Every row gives one point. The window is the flat piece filled in between its corners: a triangle in 3 columns, a solid with four corners in 4, and so on. A path goes straight from each point to the next, and from the last back to the first. After which points does the path pass through the window?
(in the rows, 128 means zero)

Window (3 x 3):
[[ 66 149 177]
 [187 109 165]
 [125  75 123]]
Path:
(1): [ 86  65 179]
(2): [131  94 114]
(3): [137 119 103]
(4): [170 116 218]
(5): [163  60 168]
(6): [174 111 107]
(7): [ 96 109  98]
(8): [ 99  69 166]
(9): [150  85 162]
(10): [157 109 135]
(11): [ 92 156 158]
(12): [ 51 132 194]
Through the window after points: 1, 3, 9, 11

Window (3 x 3):
[[125 136  68]
 [158 123 110]
 [126 128 218]]
Path:
(1): [152 155  75]
(2): [134 176 104]
(3): [161  61  92]
(4): [108 107 140]
(5): [132 166 169]
(6): [113 164 164]
(7): [127  80 120]
(8): [ 95 117  85]
(9): [203 176  86]
(10): [125 166 199]
(11): [131  65 210]
(12): [ 71  90 107]
Through the window after points: 2, 8, 10, 12

Window (4 x 4):
[[ 96 127 116 110]
 [130 226 130 102]
 [182  53 171 142]
 [ 56 152 145 137]]
Path:
(1): [142 172  92 166]
(2): [ 67 191 141  85]
(3): [125  76 162 115]
(4): [123  92 129 166]
(5): [115 198 113 137]
(6): [135 152 163  51]
(7): [ 87  91 167 113]
(8): [ 76 115 121 167]
(9): [115 104 125 163]
(10): [118  59 192  98]
(11): [118  78 142 103]
(12): [115  44 167 201]
Through the window after points: 5

Window (6 x 6):
[[ 51 117 138 110 118 147]
 [208 138 105 137 195 144]
 [128 225 113 109 129  41]
 [144  68 184  80  39 177]
 [106 121 159 152 189 103]
 [116 175 156 187 120 116]]
Path:
(1): [151 130 101 117 139  98]
(2): [ 67  94 128 162 104  31]
(3): [ 99 188 168 105 123 179]
(4): [117 174 174  96 155 132]
(5): [130  65 135 145  77 110]
(6): [125  98 111  90  77  82]
(7): [136 135 164  90 125 151]
(8): [129 200 176  64 150 145]
Through the window after points: 4

Window (6 x 6):
[[138  71 186 151  98 128]
 [126  80 115 159 117  30]
 [135 126 121 165 150 149]
 [141 172  99 119 113 187]
 [ 57 137  99  89 132  98]
 [152 129 108 102 146 184]]
Path:
(1): [198  95 249 136  90 124]
(2): [ 80  76  94 153 124 138]
(3): [105  90 129 118 105 142]
(4): [168 122 171 159 146 122]
(5): [155 136 178 130 137 131]
(6): [111 120  52 138  96 120]
(7): [150 101  52 125 130 229]
(8): [159 142 156 142 137 142]
(9): [165 169 158  83 153 170]
(10): [ 85 108  88 116 126 125]
(11): [128 121  77 146 105 153]
(12): [133 161 145  91 127 146]
(13): [114 161 187 153 145 109]
(14): [133  52 101 134 102 150]
(15): [106  52  92 203  98  96]
(16): [127 138 110 120 145 100]
Through the window after points: 1, 3, 5, 9, 13

Window (8 x 8):
[[ 86  86 158 148 137 150 160 151]
 [ 76 169  67 107 176  48 113 178]
 [146 103 192 155 190 105  98 108]
 [ 56 203  89  52 162 114 183 167]
 [118 195  97 195 206  82 130  70]
 [ 97 174 144 143  69  35  99 171]
 [192  98 136 176 150  37 101  82]
 [153 166 133 198  92 163  80 117]]
Path:
(1): [155 152 143 143 132  68 150 199]
(2): [ 84 123 144 151 128  91  94 101]
(3): [ 66 147 106  98 131  70 101 105]
(4): [105 171  96 114 197  61 162 179]
(5): [147 156 117 167 165  69 136 136]
(6): [ 58 123 108 116 131  95  74 112]
(7): [ 70 167  98 115 137  64  75  72]
(8): [117 167 117 131 136  93 178 196]
(9): [109 136 157 151 151 120 164 163]
(10): [ 63  75 115 113 116 136  95 101]
(11): [102 147 140 150 121  77  94  83]
(12): [164 163 150 166 173 113 155 192]
Through the window after points: 1, 5, 9

Window (9 x 9):
[[ 83  84 102 129 173  46 100 184 145]
 [ 17  63 155 134  88 167 150  25 187]
 [163 146 162 134 151 144 231 132 120]
 [130 179 147 184  94 125 209 171 112]
 [129 182 118 133 133  68 188 140 155]
 [111 165  98 169 168  73  99 131 107]
 [143 143  83 138 109 135 152 132 141]
 [106  66 186  67 100 109  60  74 172]
 [136 201 170 132 126 198 208 144 165]]
Path:
(1): [147 145 174 196 118  76 129 124 173]
(2): [ 70 105  81  86 144  91 163 139 121]
(3): [102 166 124  99  93  96 151 113 109]
(4): [147 139 126 208 173 113 172 173 160]
(5): [143 144 144 205  93 144 135 134 165]
(6): [106 181 136  99 163 122 178 138 123]
(7): [116 162 146  79 131 135 167 125 136]
(8): [ 98  96  85 246 163  60 116 127 178]
Through the window after points: 3, 5

Window (11 x 11):
[[101 202  90 141 154 147 147 114 158 122 138]
 [ 68  87 125 138 118 115  92  73 161 149 102]
 [185 101 193 158 104 151  82 117 174 207  80]
 [188  80  88 114 118 152  74 143 172 194  80]
 [ 64 185 111 117  75  98 150 124 148  45  66]
 [ 90 160  85 188  83 126 149 148 106   7 115]
 [157 146 112 111 146 159 126 116  67 159  98]
 [133 110 108 125 117  94 179  86 142  24 101]
 [131 127 168  98 135  99  85 145 142 192 160]
 [128 161  61 155 132  76 196 123  92 140 112]
 [120 104 167 114 120 180 144 173 149 204 122]]
Path:
(1): [145 138  67 165 185 100 172 144 126  29  22]
(2): [114 145 106 126  93 104 155 111 125 146 133]
(3): [151 125 121 128 102 129 129 115 141 145 128]
(4): [129 151 115 132 148 104 136 160 124 128  90]
(5): [138 155  82 188 188  70 145 168 124  67  83]
(6): [118 142  88 104  67 124 178  88 109 193 123]
(7): [122 133 117  98  75 148 116  88 145 170 108]
(8): [152 133 109 148 164 138 123 153 117 132  97]
Through the window after points: 1, 5, 7

Window (11 x 11):
[[164  53 152  92  89 237 114 142 203 122 107]
 [ 44 107 113 106  78 114 144 187 137  51 121]
 [152 122 177 131 145  82 155 138  93 181  85]
 [120  82  39 126 145  48 154 142  68 103 121]
 [ 99 111 110 120  78  83 114 108 116 124 163]
 [128 126  77 140 113 111 182 119  19  94 142]
 [100 153 162 194 119 104  43 119  89 120 126]
 [249 187 133  32 149 171 137 123 165 139 107]
 [173 124 147 109  74  83 123 183 171  52 135]
 [150 141  92 136  79 111 125 117 113 153  80]
 [110 104 146 167 109 163 124 191 149 172 139]]
Path:
(1): [146 108 117 110 111 133  89 169  85 125  94]
(2): [154 103 136 110 100 123 101 151 125 129 103]
(3): [110 157 133 146 118 142 177  85 186 156 144]
(4): [ 73 124 125 136  99 124 157 146 143  94 108]
(5): [138  85 116 109  92 115  69 213  97 111 161]
(6): [162 101 102  80  55 126 127 176  58 157 114]
(7): [126 110 140 140 140 109 143 118 134 124 117]
(8): [ 66 120 118 154 161  77 176  77 119  76 153]
(9): [143  83  57 101  95  91 123 195  87 116 100]
(10): [119 143 102 120  89  92  60 160  63 120 121]
(11): [ 96 109 142 185 142  96 205 111 153 116 151]
(12): [116 156 171 177 128  61 148  87 133 147 141]
Through the window after points: 4, 6, 8, 12

Window (12 x 12):
[[184 150 121  81 132 138  78 174 105 116 118 101]
 [120 122 110 243 160 126 135 109  32 192  90 131]
 [206 159 150 149 110 183  74 180 117 109 172  94]
 [110 124 113 183  88 130 143  85  76 127 128 169]
 [136 178 115 219 115 111 198 112  96 131  87 119]
 [163 168 209 102 141 173 110 144 134 151 146  91]
 [199 174 127 108 171 217 119 126 174 163 151 123]
 [167 118 135 134 119 184 135 157 180 187 134  78]
 [140 165 147 149 175 150  81 140 203 143 147  88]
 [175 150 130 159 123 170 100  36 150 167 104  76]
 [190  67 182 237 227 109 146 119 159 162  78 128]
 [128  72 115 230 196 108 188 121  30 116 128  96]]
Path:
(1): [198 145 146 176 125  78 109 129 110 129 148 108]
(2): [100 129 126 160 141 210 148 135 111 158  77 102]
(3): [154 133 184 178 148 244 126 142  99 164  67  89]
(4): [156 138  96 146 150  70 130 148 167 138 190 123]
(5): [177 115 125 163 211  86 111 138  97 149 172  96]
(6): [141 113 153 212 134 175 160 118 122 131  73 117]
(7): [136 155 152 170 130 162 111 134 136 117 110  95]
(8): [181 107  96 166 155  79 148 107 115 224 163 122]
(9): [193 150 147 175 130 145 115 127 129 161 174 103]
(10): [132 153 128  78 178 230  97 170 179 116  74 102]
(11): [162 178 164 179 149 200 123 136 110  51  89 128]
(12): [151 115 113 197 142  67 178 111 140 240 129  96]
Through the window after points: 5, 9, 11

Window (14 x 14):
[[132  45 123 119  73 124 188 134 185 102 138 176 116 116]
 [121 114 201  56  94 173 121 134 168 176  55  48 118  63]
 [112 110 134 144  51 157  75 138  78 105 121 192 152 108]
 [138 106 202 169 175 150  63 138 131 135  63 188 118  45]
 [115 146 126 119 120 103  73 200 136 117 153  77 123 114]
 [228 200  78 114 129 124 102 159 113 170  71 140 162 224]
 [189 115 109  90  49  72 137 114 152 142 192 105  82 122]
 [111 218 202   7  78  98 184 136 168  94 179 150  91  98]
 [108 115 139 113 112 128  95  56 162 122  74 163 155 219]
 [ 94 138 145 182  81 161 117 135 104  99 119  93  51 100]
 [104 223 154  52 124 163 121  55 203  92 141  97 132  79]
 [165 107 151 210 101 100 163 134  92 190  75 170 186 118]
 [185 128 161  78 145 167  76 168 132 146 186 119 152 176]
 [ 89 115 149  54  94 127 157 111  50  71 114 113 145  93]]
Path:
(1): [165 105 205 168  23 111 158 150 169  90 101 121 115 111]
(2): [169 115 178 145  81 151 140 121 128  80 108 146 129 146]
(3): [ 93 149 128  74  98 150  71 132 127 156 132 131 144  81]
(4): [ 66 153 129  79  91 163 117 148  68 191 114 138 115 141]
(5): [190 115 149 153 124 118 104  92 180  67 110 117 158 107]
(6): [151 142 157  93  70 121 103 107 151  91  85 116 125 162]
(7): [ 77 107 133 110 155 134 156 104 127 168 164 192 149 129]
(8): [108 118  58  38 169 141 134 112 119 149 156 179 131 135]
Through the window after points: 2, 6, 8

Window (14 x 14):
[[126 129 154 137  99 160 118 132  93 144 143 136 162 132]
 [170  93  97 116 114 111 137 109 135  83 145 143 144 149]
 [114 131  94  87  85 117 110 150 114  85 119 183  78  98]
 [156 117 109 140 128 115 106 112 108 111 110  91 110 129]
 [138 157  87 109 186 122  68  41 175 166 115 149 143  73]
 [157 114  85 101 249 145 160  99 129 141 123 220 161 135]
 [125 148 172 170 118 189  98 123 184 165 105 113 144 110]
 [105 154  95 152  98  91 136 152 120 108  74 125 196 168]
 [160 128 112 142 127 116 143 134 127 160 130 131 151  90]
 [ 95 128 126 157 173 120 165  97 135  94 141 190 144 117]
 [122 176 150  90  82  87 118 142 124 134  87 178 106 142]
 [156 116 153 103 122 107  87 175 126 131 122 101 158 122]
 [ 85 154 111  76 147 128 132 108 156 190 129 146 115 103]
 [134  84 117 177 112 114 108 148 119 150 149 130 145 147]]
Path:
(1): [125  89 149  94 114 134 103 116 146 145  88 156 136  86]
(2): [113  57 126 108 111 114  93  79 166 143 122 142 142  96]
(3): [153 209 100 154 178 140 108 117 130 146 118 138 137 121]
(4): [134 163 119 134 145 107  97 147 141 138 160 114 161 109]
(5): [143  85 130 135  82 136 134 110 118 121  68 133 113 138]
(6): [103  77 116 107  97 152 113 125 166 141  79 148 143  63]
(7): [150 189 121 146 172 101 123 130 102 148 150 139 143 167]
(8): [160 149 106 140 102 129 126 157 118 116 144 138 136 158]
(9): [116 119 129 138 137 111 111 108 137 130  98 149 154 113]
(10): [134 108 109 104 140 119 139 101 106 133 120 152 156 121]
(11): [117 152 115 150 147 111 120 138 151 103 145 172 119 120]
(12): [129 173  98 158 134 116 132 135 124 104 149 144 135 171]
Through the window after points: 2

Window (14 x 14):
[[ 83 134 115 143 196 133 128 129 178 182 200 194  76 151]
 [133  75 117  81 128  81 164 149 112  95 132 184 108 181]
 [ 75 116 129  67 200 142 104 124 157  99 228 146 128 124]
 [204 153 140  63 118 122 125 110 163 140 142 112 132 171]
 [180 163 159 146  97  80 137  92  63  95  19 113 156 110]
 [136 135  84  90 120  73 128  67  97 108   7 120 178 203]
 [189 185  98 118  56  78  80 100 101  85  57 179 194 146]
 [ 41 105 172 130 106 175 130 115 163 140 182 168 115 174]
 [157 201 100  85 129 165 130 118 139  60 118 141  80 162]
 [213 105  92 134 106 161  93  91 104  92  39 141 160 136]
 [ 79 105 113  84 138 140 181  51 169 139 210 193  94 118]
 [108  99  62 138 155  89 229 127 146  93 200 124 179 204]
 [ 32 105  95  85 129 157 178 167 162 186 174 165 125 104]
 [ 72 137 189 101 166 193 169 120 149 168 110 248 171 118]]
Path:
(1): [ 91 123 123 129 146 108 150 122 174 116 155 158 146 153]
(2): [124 100  99 125 154 121 154 131 199 108 139 197 140 126]
(3): [120 140 112  87 125 148 126 102 113 132 151 145 123 168]
(4): [ 85 137 103 113 116 142 150  90 103 138 188 176 146 155]
(5): [123  91 149 117 164 115 146 169 197 110  34 146 101 108]
(6): [117 128 116 101 126 112 147 129 163 126 108 147 135 149]
(7): [142 159  99 124 108 161 128  71  75 143 173 210 137 144]
(8): [150 143 100  73 167 176 164 108  80 145 152 180 123 162]
Through the window after points: 8
